Every row gives one point. The last column is the point's height on a tilted bowl or saddle (a function of degree 2), plus a little noise. Along how many of its main directions does it bend up, bend down or stay straight?

Points (12 x 3)
[[ 47  27  20]
 [ -3   7  11]
 [-40 -25  39]
 [  0  21   9]
 [-59 -10  48]
 [ 26  -9  16]
 [  6   6  10]
 [-39 -50  60]
 [ 42  -9  22]
 [ -9  -5  15]
 [ 15  38  13]
 [ 19  36  12]]
Directions: 2 up, 0 down, 0 straight

Points (15 x 4)
[[  5  10  -1  -3]
 [-35 -10 -14   8]
 [ -9 -33   2  -6]
 [ 23  47  10  13]
 [ 60  -2 -25  60]
 [ -6  32  -3   9]
 [  0 -44  -1   3]
 [-23 -15 -14   3]
 [  3 -13   5  -9]
 [ 13   2  -1  -2]
 [-26  35 -51  44]
 [ 23 -21 -37  35]
 [ -3   2  37 -29]
 [-10  36  11   5]
 [-19 -55   3   1]]
Directions: 2 up, 0 down, 1 straight

Points (15 x 4)
[[ 16 -31 -13 -13]
 [  5  10  23   7]
 [  4   7 -36 -34]
 [ 27 -13  -6 -13]
 [ 16 -11  -7 -16]
 [  4 -19  30  -6]
 [ -1  -9  -5 -13]
 [ 22  24 -24 -48]
 [-42  -2  -7  11]
 [-15 -50  54 -53]
 [-14  -9 -32 -12]
 [-24  19  47  42]
 [-15  26  16  18]
 [-24  60  16  47]
 [-44  -5 -49  18]]
Directions: 2 up, 1 down, 0 straight

Points (24 x 5)
[[ -1  17  52  31   3]
 [ 49  21  11  48 -30]
 [-41  18 -14  16  20]
 [-21 -20 -20  39  40]
 [ 27  16  23 -17 -17]
 [ 31 -13  -7   9   3]
 [ -6  -8   9  27  34]
 [  7  23  13  30  34]
 [ -1  12 -42  21  -3]
 [ -7  -2  39  11   7]
 [ -9   7 -27  -4  -2]
 [ 39  16   0  19 -10]
 [ -6  17  60   8   6]
 [ 17  16 -19  12   7]
 [ 19 -16 -17 -23 -53]
 [ 20   4 -30  -8 -31]
 [ -6  26 -10  25  35]
 [  3   0  -2 -17  -6]
 [ 25   8   0 -28 -45]
 [  4  17   9  34  33]
 [ 10  15 -11 -40 -47]
 [ 10  44   1  -6  42]
 [-25  -8 -13 -28 -35]
 [ 14   2  24 -19 -19]]
Directions: 1 up, 3 down, 0 straight

Points (45 x 7)
[[  5  -1   5  21 -21  -1  -8]
 [-12  32  -4   8  -9 -46  30]
 [ -9  56  11  18  22 -10  58]
 [-13 -21  18 -42 -36  54  30]
 [ 15  26  36 -12 -38  28  37]
 [ 30   1  15   0 -16  17   9]
 [ 21 -15  -7 -27  13   0  13]
 [ 25  -1   4  16 -17  -9   3]
 [-16  30 -15  -1 -39  -4  29]
 [-32  24 -48  15 -11  16  42]
 [  8  17 -27  38  26  24  37]
 [ 17  23  -7  -6  45 -20  60]
 [-19  -1  -9 -11  18  19   2]
 [  1  29  32  13  17  -2  21]
 [ -9 -40 -29 -35  35 -11  37]
 [-30  -9 -46  -9   9  46  15]
 [-10 -22  36  11  17  12 -13]
 [  2  -6   3  12 -31   5 -11]
 [  3   4   5   4  -9 -49   3]
 [ 16   9  22  -3   2 -10   4]
 [  5  -9   1  33 -46  14   4]
 [ 29 -23 -39  -4  24  11  26]
 [ 40  38 -12   6 -10  13  58]
 [-33 -24  31 -38 -14  30   9]
 [ -8   7 -40 -15 -12 -11  27]
 [ 15 -15  15   0  22  22   0]
 [  4  27 -36 -19  11  23  37]
 [  7  42  -2  -1  -4  -2  38]
 [ -2  12  24   9  43  53  27]
 [ 34  -5  21  11  51  -1  44]
 [ 30  17 -48 -16  23  35  47]
 [-13  -6   9 -46   1  16  14]
 [  1  10 -27  -8   0 -17  23]
 [ 16  -3  23   8 -34  -3  -9]
 [  3   1  -8  33 -27  42  15]
 [ 21 -28  10  19  -4   7 -10]
 [  9 -21  12 -34  -4 -21   2]
 [ -6 -15 -13  35  57  25  33]
 [-60   7  -9  -7  32   7  35]
 [  6 -19  56 -29  10  14   9]
 [-31  16  41  -4 -11   5   0]
 [ 13 -10   3 -13 -20  12  -4]
 [ 19   8   1  24  13 -19  20]
 [ 55  -2  -5 -11 -10  40  41]
 [-58 -29  10 -40  32  -5  37]]
Directions: 5 up, 0 down, 1 straight

Points (48 x 7)
[[ -2  11 -25  -7  15  12  17]
 [ 24 -26  32  18  14  18  32]
 [-36  24  49  21  -7   4  51]
 [  1  -2  42  -5  -5  -1   6]
 [ 11  20   3  22 -10 -29 -24]
 [  0  31   7  -5  19  16  20]
 [-25  17 -31   3   3   7   8]
 [ 38  -2  14  12 -12  15   7]
 [ -6 -22   6   3  29   0  19]
 [ 17  19   1   9   2  55  42]
 [-18 -14  -8   8  19 -23   7]
 [-29  10 -27 -34 -11  30  27]
 [-28  -8 -21 -10   8   8  11]
 [ 23   5 -60  23 -21 -35 -47]
 [ 12   8  23   1 -20  12   6]
 [-12 -31  -7 -30 -10  -7  10]
 [ -7   3 -23   2 -19  -4  -2]
 [-21 -30   2   4   5  10   8]
 [ -8  -4  31  17   7   6  20]
 [ 46   7  13  13  35   3  17]
 [-17   5  18  25 -24 -19  13]
 [  6 -11 -29  12  34  16  28]
 [ -5   3 -41  22  -3  24   1]
 [  4   2  21 -27  24  -4  10]
 [ -4  25 -14  -2 -23  -6  -1]
 [ 19 -26  27  -4   7 -10   7]
 [  6   5  14   0  39  -4  22]
 [-14  13  -6   1  -2  20  14]
 [ 36  -1 -26  36   7   6  -7]
 [ -7  -1  36   1  17  33  29]
 [  9  21  -1 -28 -26   2   5]
 [-17 -32   9  -5 -15   0   7]
 [ -5 -22  -7  -6  11 -12   8]
 [ 43  25  14  -4   4  -5 -19]
 [-20 -26 -34  40 -16   5 -10]
 [  0 -11 -26  26 -19  20   3]
 [ 18  15  29 -18 -54  33  22]
 [-35  23  22   4   5   3  28]
 [ 14 -25   2  41  32  42  60]
 [-16 -21  -2 -15  16 -18  10]
 [ -2 -13   6  35 -19  -7   5]
 [-21 -25 -26  -6 -13  26   8]
 [ -3  -5  11 -10 -20   1   5]
 [ 40   3 -11   5  17 -16  -8]
 [ 23   1  -6  11   3  14   8]
 [-16  11  46 -21  -3   3   8]
 [ 28   1 -14  -2   0  -6  -3]
 [-17  15  16   2  -5  -9   9]]
Directions: 4 up, 2 down, 0 straight

Points (64 x 9)
[[ 33   0  -1  21 -46  -3  23  10 -11]
 [-28  17  -5  29  -3   0 -31   2  -3]
 [  2 -12 -12 -15  11 -27 -11  27 -23]
 [  8   2   5  39 -23 -21  15  11  -3]
 [ -6   5 -11 -18  -2  24   7  16 -17]
 [  9  26   9 -12  15  37  -2  -2 -27]
 [ 30  -1   9 -21 -19   1  -2 -11 -22]
 [ 27 -29  24 -13 -19   8 -17   5 -35]
 [ 13   0  32  16  -8 -12 -14 -20  -2]
 [ 18  -9   3  36 -11  15   7   2  -8]
 [ -7   3   0   5 -11   5  -8  -5  -1]
 [ 16 -24 -10  -9  21   0   4 -20 -19]
 [ -4  25  -8  -2  16  24  -5  32 -17]
 [ -1  12 -22   1  -1  33  15   1  -9]
 [-19 -22  47   7   7  22  -2  10 -43]
 [ 25 -16  14  12  -1  15 -21  -3 -19]
 [  2  31  16   0 -11   8 -37 -29 -16]
 [-15  14   5  34   3  24 -14   2 -13]
 [ 10 -21  -3  34  30  11 -15  23 -20]
 [ 39   9   8 -10 -28   5   0  36 -24]
 [  1  10   8 -14  21 -12  22  -6  -6]
 [ 29   4  -7  -6  -2 -12  -3 -20  -7]
 [ -8 -51  -9 -11  12  -8  25  10 -40]
 [ 25 -18  34 -19  -3 -17   0  15 -33]
 [  2 -20  25   2   3  -5  23   4 -17]
 [ 11 -53  -1  -1 -14   4  -5   0 -38]
 [  9  10   4 -21  19  -3  -9  -9 -11]
 [ -2  10  53 -12   0  -5  -8  47 -48]
 [ -6  13 -30 -32  -8  20  18  -2 -24]
 [ -7  10 -20  16 -12 -21 -13 -16   8]
 [ 11   3   1 -18  14  -6 -14  -1 -11]
 [ -4  27 -13  15   1  33  35   3  -6]
 [  9   1   6 -15  -7  30 -17 -20 -31]
 [ 43  -7  16 -17  -4  -9   7   0 -27]
 [ 19  -6   8 -21  -2 -15 -17   4 -19]
 [ 14  30   5  -6 -12  -9  21  27 -12]
 [ 23  -7  49   0  11  22  -1  -3 -40]
 [  6  23  -2 -21  -5  26  33   9 -16]
 [ 13   3  -8  -3 -12   4  -8  -8  -6]
 [ 43 -21  -9 -19  11  30 -39   5 -60]
 [  2  21  -5   9  -8   7   2 -32  -2]
 [-32  36 -15  18   0  22 -18  12 -17]
 [ 21  23   8 -24  18  12 -10   3 -23]
 [ 11 -19 -13  23 -28   1  -4  -1  -8]
 [ 39 -33 -25  10 -60  45   3  17 -45]
 [-18   0 -16   5  -4 -13 -31  15  -6]
 [  1 -14 -17  21 -22 -19  -8 -10  -2]
 [ -4  -3  33  -2  14  11  -2  -7 -20]
 [ 22   3  -2   5 -12  12   4  19  -8]
 [ 28 -20  22 -19   6 -20 -11 -15 -25]
 [ 23  17  10   4  15 -15   6  20  -6]
 [-12  22 -15 -12  20  20  -8  13 -14]
 [ -7 -18  30 -46  -1 -21  11  -4 -46]
 [  4   7  15 -30 -12  16  15 -30 -31]
 [-19 -13  11 -18 -14  -5 -20  20 -25]
 [  2 -22 -38 -20 -25 -13 -10  -4 -37]
 [-14   0  25   9  39   2  -9  -7 -13]
 [ -9  19 -31  10 -34 -30   7  -1  -6]
 [-14 -14  -3 -16 -36   3   0 -15 -21]
 [-16 -42   7  10 -40  15  32  24 -31]
 [ 40  20 -37   8  30  11 -18 -30 -15]
 [-19  -6  -1 -25  -8   6 -13  -1 -23]
 [ 21   9  -4  17  -2 -13  -6 -22   5]
 [  0   5  16   3   9  24   1  25 -19]]
Directions: 0 up, 6 down, 2 straight

Points (65 x 9)
[[ -2 -22   2  21  -3 -14   6 -19   9]
 [ 11 -10  23  30  -5 -16  18 -16  17]
 [-37 -28   9 -22  16  -9  -3 -24  31]
 [ -5  12  22  17  11  23  -2  15  13]
 [ 19   4 -16 -21  -5 -17  15 -12   3]
 [ 14 -34  -5  13  -6 -21   3  29  35]
 [ 10  32   5 -37 -24 -10  28  20  35]
 [ 21   0   8   1 -13  18  -8 -18   7]
 [-26  15 -38 -35 -19  42  -7 -23  36]
 [  9  10   0  10  30  -8   7  14   5]
 [ 12  -2 -22  22 -25  26 -21  15  30]
 [ -1   3  15 -14   4   1  -9  40  33]
 [  7 -23 -15  22  19   2   4  -4   8]
 [-19 -17  -2   5  21   3  -2  -8   5]
 [  2   5  -1 -31 -22   3  17  33  41]
 [-25 -14   1   5  45   4  38  14  26]
 [ 22 -16  -5  -3  -3 -33  -2  12  25]
 [ -4  -1   1  11  18 -15   9 -17  -1]
 [ 32  16  34  11  -2  24 -11   1  26]
 [-10   4  -9 -15   2   7  29  -7  -2]
 [ -4   3 -19 -19   2  -6  16  11   9]
 [-17  16  -5  -6  -4  -7  13  55  48]
 [  7   6   7  -7   2  24 -11  33  27]
 [-11  28  11  -4 -36 -11  -5   2  25]
 [  6   1  15  12  38 -15  17  11  11]
 [ -2 -13   7  10   2 -16   3  -9   4]
 [ -3 -19  26   0 -23   7 -18  -1  25]
 [-17  10  21 -10 -22 -12   9 -11  12]
 [-24  -2  -5   7 -22  -8  -3 -16   9]
 [ 28   8  -5  -6  15 -19   2 -18   2]
 [  1  26  -1 -15   2   4  12   0   0]
 [ 20  17 -16  11   0  46   3   8  22]
 [ 24  13  -7  10  -1 -30  11 -34   6]
 [ 10 -10 -21  -1  26  -6   3 -17   3]
 [ 21   3  20   3  -9   4   1 -11   6]
 [ -2 -60   5 -21  23  -8  13   8  60]
 [ -9  -1   3  10  22 -17 -42 -11  11]
 [ 39  34 -15  -2  10   0 -29   3  30]
 [  6  -9  36 -16  16   2  13 -29   8]
 [ 33   7  15 -26   4 -14 -12 -19   9]
 [ 21  37  -8 -17  14  20 -13  -6  14]
 [-23  -4   8 -16  16 -15  11 -17   7]
 [-15 -19 -10  -3  12 -21  18 -29  10]
 [ -6  23   6  13  -3  -8 -14  18  14]
 [ 40   8  -1  10  18  -4  11 -13   7]
 [ 17  14 -34  -9  12 -12  -5  -8  10]
 [ -9 -12  -8  47  33 -18   5 -25  21]
 [ 12   1  18 -25 -12  31   9 -17  11]
 [-25  21  21  27 -16   3  -9  -2  20]
 [-13  44  15  16  -2   0  12   9  21]
 [ 11 -11  14 -21 -13   7 -14   8  23]
 [  0  -8 -23  -8  23   2  16  15  11]
 [  7   3  -2  -2 -34  -3  -5 -18   8]
 [  0  20 -10  -2  -5   7   0  -1   2]
 [  3  15  -3 -34  13 -13   2 -20   0]
 [-34  16 -11  11   2  16  -1 -10  10]
 [ 21  25 -16  -2  15  18  24 -32  -7]
 [-10 -23  16 -14 -20  -3  13 -16  18]
 [ 30  20  13  14  -4   1  46  22  35]
 [-15  21  27  16  14   8 -30  -1  15]
 [  4 -20   9  -2  24 -33  15 -23  17]
 [ 12  -7  14  12 -18 -24 -22 -16  11]
 [-17  12 -10  29  31   2  -5  -9   4]
 [ -4   8  -7 -23  45  -4  17  -5   6]
 [-10   0  15  31   0  -4  -4  -5   5]]
Directions: 7 up, 0 down, 1 straight

Points (64 x 9)
[[-14   3  -5   8  -4  -2  10   3  -1]
 [-37  10  -4 -39   6  -2  33  13   8]
 [ -4  -5  14  33   3   0  14   3 -26]
 [-44  30  34   1   9 -37  27  20   1]
 [ 10   9   8  -5   5 -12  -7  17  -2]
 [-18  30  -9  27   1  20   1 -23  -5]
 [  2 -15  17  10   0 -10 -15   6 -16]
 [-17   0 -23  -4 -22   3  29 -12   4]
 [ 38   5  -1   3 -20 -35  18   8 -26]
 [ -3  -9  12  29 -33  11 -12 -23 -16]
 [ -2  -7  -4   2 -22   8  17   1   2]
 [-12  13  29 -32 -15 -14  19  -4  11]
 [-28  26  -6  51 -39   7 -14  18   5]
 [-16  21  -9  -7   4   0 -30   9  14]
 [  7   1   1  20  -7  51   5  -6  -3]
 [ 15 -22 -21 -24   4  29  13   1  24]
 [-38  -4 -21 -40  16 -14  13 -10   0]
 [ -9  -6  -2 -28 -13   1  35  17   8]
 [ -3  12  14  19   0 -14  15   3 -18]
 [  9 -22 -10  -4  30  12 -23   4   1]
 [-55  13  22   4 -20 -15  16   2   5]
 [-13  40 -23 -10  17  15  10  13  14]
 [ 16 -29 -23 -22  -8  16  -2  -5  24]
 [ -3  40  -3 -16  14   6  -2 -14   7]
 [-19   1  12 -22  -9  11 -21 -17   7]
 [  5  10  44 -23 -13   4  15  42  15]
 [ -5  18   7   1  -8  11   8 -13   0]
 [-38  14 -22  21 -27  -2 -27  -2  27]
 [-22  11  46  12 -37   2 -17  32 -14]
 [-13 -12  -1  10   7 -15   9  22 -14]
 [ -4  -4   2 -13  -4 -34 -21  11  -5]
 [-21   0  -3   8   3  11 -15   0   3]
 [ -9  -2  11  16 -19  18 -33  16  -4]
 [ 18  16  12  -4 -24 -12 -23 -31  -6]
 [  5 -22  -8 -27  28  10  10  12  10]
 [  9  -5  23   1   9  17  20 -49 -27]
 [  3  42  -1 -15   1  -7 -32   9  20]
 [ 20 -17  60 -24  25 -10  16 -15 -13]
 [ 31 -22  17  -6   6   7  12   2  -2]
 [ -7  48   3 -14 -11  29  29  -1  15]
 [-12  20 -12 -40 -24  32  -6  29  27]
 [-23 -10 -18 -26 -17  18   3  17  18]
 [ 37  -1 -11   4 -13  -3 -37  -8  -2]
 [ -6  36 -17 -11  54  17 -11  -7 -16]
 [ 23  -5  14  36  30  34 -13  29 -18]
 [  3  -4  -3  32  -5  10  23   8 -19]
 [ -8   3   7  18 -16   4  -1  21  -5]
 [-14 -14  -7  -5  -6 -15  -4 -15   2]
 [ 27  -4 -42  27   1 -20  14  36 -30]
 [-19  -4   9  -1 -12  12 -36  56  -5]
 [-19   3 -21 -14  16  -4  -7  15   7]
 [-26  -7 -30 -38  10   2  -8  -7  15]
 [ 11 -37  21  51  -8 -21   0  18 -60]
 [-10 -19 -24  31   5  12  -2  15  -3]
 [ 10  45  -1   2 -10 -14   2  54  17]
 [-17  15  44 -31 -10 -20   6   9   9]
 [-36  25   5  17  -9 -18 -17  36   8]
 [-14  -1  53  17  16   4 -18  15 -28]
 [  2  10   5   6   2  11  13  -2  -4]
 [ 24 -25  -1  11 -11 -19   5  40 -25]
 [-14  19  10  34  -1  -6  11  -3 -18]
 [ 31  23 -26  -2  -7   3  -8  31  12]
 [  0  10  -9 -21  -7  -2  -7  13  15]
 [ 20 -36  17 -28 -27  31   1 -22  17]]
Directions: 2 up, 4 down, 2 straight
